Rows are points. Each copy is the shape, with its points in the same order, turned, moved and blurred by noise. Say if it was mirrored as well.

Shape:
[[ 0.37 -0.54]
 [ 0.28  0.31]
 [-0.27  0.15]
 [-0.01  0.03]
 [ 0.02 -0.26]
 [-0.24  0.05]]
Copy 1, 6 rows:
[[ 0.37  0.47]
 [ 0.05 -0.35]
 [-0.43 -0.07]
 [-0.18 -0.01]
 [-0.04  0.30]
 [-0.40  0.10]]
Copy 1 is: mirrored
Copy 2, 6 rows:
[[-0.10  0.58]
 [ 0.40 -0.11]
 [-0.13 -0.36]
 [-0.02 -0.10]
 [-0.19  0.16]
 [-0.16 -0.25]]
Copy 2 is: mirrored

Shape (8 x 3):
[[-0.35 -0.08  0.04]
 [ 0.07  0.01  0.42]
 [-0.28 -0.57  0.20]
 [ 0.08 -0.21  0.23]
 [ 0.39 -0.04  0.08]
 [ 0.15 -0.32  0.23]
 [ 0.15  0.05 -0.69]
 [-0.08  0.00  0.02]]
Copy 1 (8 x 3):
[[-0.37 -0.02  0.08]
 [ 0.05 -0.06  0.48]
 [-0.27 -0.61  0.00]
 [ 0.09 -0.12  0.25]
 [ 0.32  0.05  0.17]
 [ 0.12 -0.24  0.18]
 [ 0.10  0.42 -0.59]
 [-0.11  0.09  0.10]]
Copy 1 is: only turned
Copy 2 (8 x 3):
[[-0.40 -0.11  0.03]
 [-0.17  0.29  0.43]
 [-0.24 -0.39  0.42]
 [-0.04  0.00  0.37]
 [ 0.24  0.23  0.21]
 [ 0.05 -0.06  0.38]
 [ 0.27 -0.06 -0.56]
 [-0.18  0.08  0.06]]
Copy 2 is: only turned
Copy 3, 8 rows:
[[-0.48 -0.03 -0.03]
 [-0.03 -0.03  0.34]
 [-0.48 -0.52  0.14]
 [-0.06 -0.28  0.14]
 [ 0.25 -0.13 -0.03]
 [-0.03 -0.34  0.12]
 [-0.03 -0.01 -0.77]
 [-0.22  0.00 -0.04]]
Copy 3 is: only turned

Shape (8 x 4):
[[-0.52 -0.27  0.33 -0.35]
 [-0.09 -0.07  0.18  0.18]
 [-0.06 -0.01  0.10  0.01]
 [ 0.28 -0.19  0.07 -0.18]
 [ 0.17  0.22 -0.34  0.00]
 [ 0.23  0.17  0.02  0.54]
 [ 0.39 -0.11 -0.06 -0.66]
 [ 0.02  0.08  0.39 -0.06]]
Copy 1:
[[ 0.06 -0.22  0.74  0.12]
 [ 0.03  0.18  0.10  0.15]
 [ 0.12  0.12  0.11 -0.01]
 [ 0.39  0.03 -0.04 -0.03]
 [-0.05  0.03 -0.30 -0.38]
 [-0.17  0.49 -0.40  0.10]
 [ 0.66 -0.24 -0.08 -0.40]
 [ 0.15  0.33  0.33 -0.04]]
Copy 1 is: only turned
Copy 2, 8 rows:
[[-0.49  0.55  0.44 -0.13]
 [-0.22  0.04  0.05  0.04]
 [-0.07  0.16  0.06 -0.05]
 [ 0.14  0.00  0.32 -0.25]
 [ 0.32  0.17 -0.26 -0.26]
 [ 0.10 -0.27 -0.30  0.21]
 [ 0.45  0.29  0.51 -0.49]
 [ 0.01  0.19  0.29  0.21]]
Copy 2 is: only turned
Copy 3:
[[-0.25 -0.31  0.59 -0.07]
 [ 0.09 -0.02  0.08  0.20]
 [ 0.03  0.00  0.06  0.01]
 [ 0.34  0.13  0.17 -0.25]
 [-0.02  0.38 -0.27 -0.19]
 [ 0.30  0.20 -0.39  0.37]
 [ 0.28  0.12  0.20 -0.73]
 [ 0.17 -0.29  0.00 -0.03]]
Copy 3 is: mirrored
